Rows are points. Two turns around zero, p and q, are shown by what they do to some points. Write where each new point lands after one turn and then the other. Backwards means that the second turn is done in reverse. Each puzzle has new turns, and all numbers are rounded.

Turn p:
[ 2.10 -2.04 -0.09] => [ 1.49 -2.36  0.89]
[-1.30  1.36  0.84] => [-1.59  1.29 -0.17]
[ 0.39  0.48 -0.49] => [0.54 0.50 0.29]
[-1.19  0.20 -0.26] => [-0.43  0.57 -1.01]
Turn q:
[ 0.27 -0.43 -1.35] => [-1.42 -0.25  0.00]
[0.52 0.83 2.15] => [ 2.06  0.77 -0.86]
[ 1.43  0.56 -1.40] => [-1.61  1.00 -0.86]
[-0.36  1.18  0.77] => [0.98 0.99 0.40]
[-1.72 -2.28  0.19] => [ 0.28 -2.64  1.07]
[-0.13  0.14 -0.35] => [-0.29  0.13  0.24]
Where do these land?
q, then p: [-0.80  0.56  1.67] => [ 0.57 -0.42  1.80]
q, then p: [ 0.15 -1.25 -1.15] => [-0.41 -0.62 -1.53]
q, then p: [-0.82 -0.54 -1.49] => [-1.46 -0.56 -0.86]
q, then p backwards: [-0.33 -0.01  1.94] => [ 0.91 -0.59 -1.64]
p, then q backwards: [ 0.85 -0.21 -1.98] => [-0.21  0.46  2.11]
q, then p backwards: [0.96 1.45 1.01] => [-0.60  0.95 -1.67]

Turn p:
[-1.16  0.92  0.78] => [1.63 0.38 0.08]
[-1.51  1.41 -0.70] => [ 1.83 -1.17 -0.22]
[ 0.15 -1.33 -0.60] => [-1.08 -0.06 -0.99]
[-0.67  0.80 -1.26] => [ 0.69 -1.47 -0.25]
[ 1.24 -0.23  0.30] => [-0.99  0.36  0.75]
[ 1.94 -1.56  1.48] => [-2.05  1.95  0.63]
Turn q:
[-1.57 -1.02 -1.23] => [-0.25 -1.38 -1.74]
[1.50 1.17 0.20] => [-0.55  1.48  1.08]
[ 1.73 -0.13  0.45] => [0.60 1.64 0.41]
[-2.13 -0.36 -0.63] => [-0.41 -2.02 -0.91]
[0.48 0.34 1.20] => [0.61 0.30 1.15]
Where do these land?
p, then q backwards: [-0.52  1.91  0.20] => [-0.22 -0.51  1.91]
q, then p backwards: [1.44 0.20 0.73] => [0.15 0.39 1.57]
q, then p: [-0.69 -0.82 -2.02] => [-0.14 -1.80 -1.40]
p, then q: [-0.50 -2.12  1.16] => [-2.44 -0.38  0.12]
p, then q backwards: [ 0.27  0.84 -0.09] => [-0.28  0.27  0.80]

Turn p:
[-1.75 -0.75 -2.25 -0.43] => [ 1.62  2.07 -0.88  1.09]
[ 1.99 -0.43  0.98  1.55] => [-1.42 -0.26  1.78 -1.49]
[-1.28 -0.19  0.48 -1.35] => [ 1.22 -0.85 -0.49  1.13]
[ 1.36  0.75  0.11 -0.74] => [-0.24 -0.78 -0.68 -1.36]
[-0.31  0.62  0.68  0.97] => [-1.18 -0.19  0.27  0.62]
Turn q:
[ 0.32  1.15 -1.28 -1.61] => [-0.32 -1.23  1.15 -1.64]
[-0.17  0.55  1.86 -0.35] => [ 0.56  0.75 -1.46 -0.95]
[-0.87 -1.50 -0.71  1.06] => [-0.47  0.94  0.84  1.68]
[ 1.06 -2.07 -1.24 -0.82] => [ 1.53 -0.38  2.07  0.92]
[ 0.29  1.82 -0.25  0.56] => [-1.12 -1.20 -0.92 -0.50]
[-0.63  0.05  1.63  1.16] => [-0.17  1.12 -1.70  0.50]
Where do these land?
p, then q: [ 1.33  0.10 -0.64 -1.03] => [ 0.75 -0.56  1.22 -0.94]
p, then q: [-0.19 -2.83 -0.32  1.35] => [ 0.85 -0.24 -2.85 -1.03]
q, then p backwards: [ 0.25  1.89  0.98 -0.08] => [ 1.16  1.47 -0.38 -0.97]
q, then p: [-0.31 -1.16 -1.49  0.47] => [-1.17 -0.59  1.16  0.91]
q, then p: [-0.79  2.05  1.33  0.45] => [ 1.34  1.23 -1.80  0.52]
p, then q: [-0.29 -0.06  0.14 -1.15] => [ 0.59 -0.63  0.46  0.69]

Turn p:
[ 0.61 -0.34  0.35  0.72] => [ 0.62  0.30 -0.05  0.81]
[ 0.55 -0.48  0.82 -0.80] => [ 1.11  0.31  0.07 -0.71]
[-0.83 -0.56  0.36  0.79] => [-0.32  0.63 -1.04  0.42]
[ 0.02  0.86  0.88 -0.10] => [ 0.55 -0.94 -0.56 -0.17]
[ 0.14  0.49 -3.98  1.21] => [-2.97 -0.06  2.40  1.72]
[-0.29  0.12  0.70  1.11] => [ 0.17 -0.10 -1.01  0.87]
[-0.19 -0.09  0.87 -2.92] => [ 0.84 -0.15  0.20 -2.93]
Turn q:
[-1.45  1.87  1.04 -1.04] => [ 2.54 -1.07  0.33 -0.20]
[ 1.28 -0.76 -2.20 -0.48] => [-2.24 -0.91 -0.40  1.13]
[ 0.53 -0.08  1.37 -1.27] => [ 1.05  0.25 -1.60  0.24]
[-1.33  0.32  1.31  0.83] => [ 1.39  0.91  0.93 -0.79]
[ 0.45 -1.47 -1.00  0.29] => [-1.54  0.64  0.07  0.81]
[ 0.52  0.12 -0.52  1.67] => [-1.20  0.18  0.66 -1.19]
Where do these land?
p, then q backwards: [ 0.54 -0.17 -2.42 -0.34] => [-0.97 -0.63 -1.59  1.56]
p, then q: [ 0.65 -0.83  2.39 -0.84] => [-1.36 -1.49 -1.86 -0.05]
p, then q: [-1.04 -0.77  0.07 -0.13] => [ 0.32 -1.11  0.52  0.32]
p, then q: [-0.29 -0.48 -0.03  1.93] => [-0.71 -0.20  1.51 -1.10]
p, then q backwards: [ 0.14  2.24  0.00 -0.63] => [ 0.29  1.94 -1.21 -0.34]
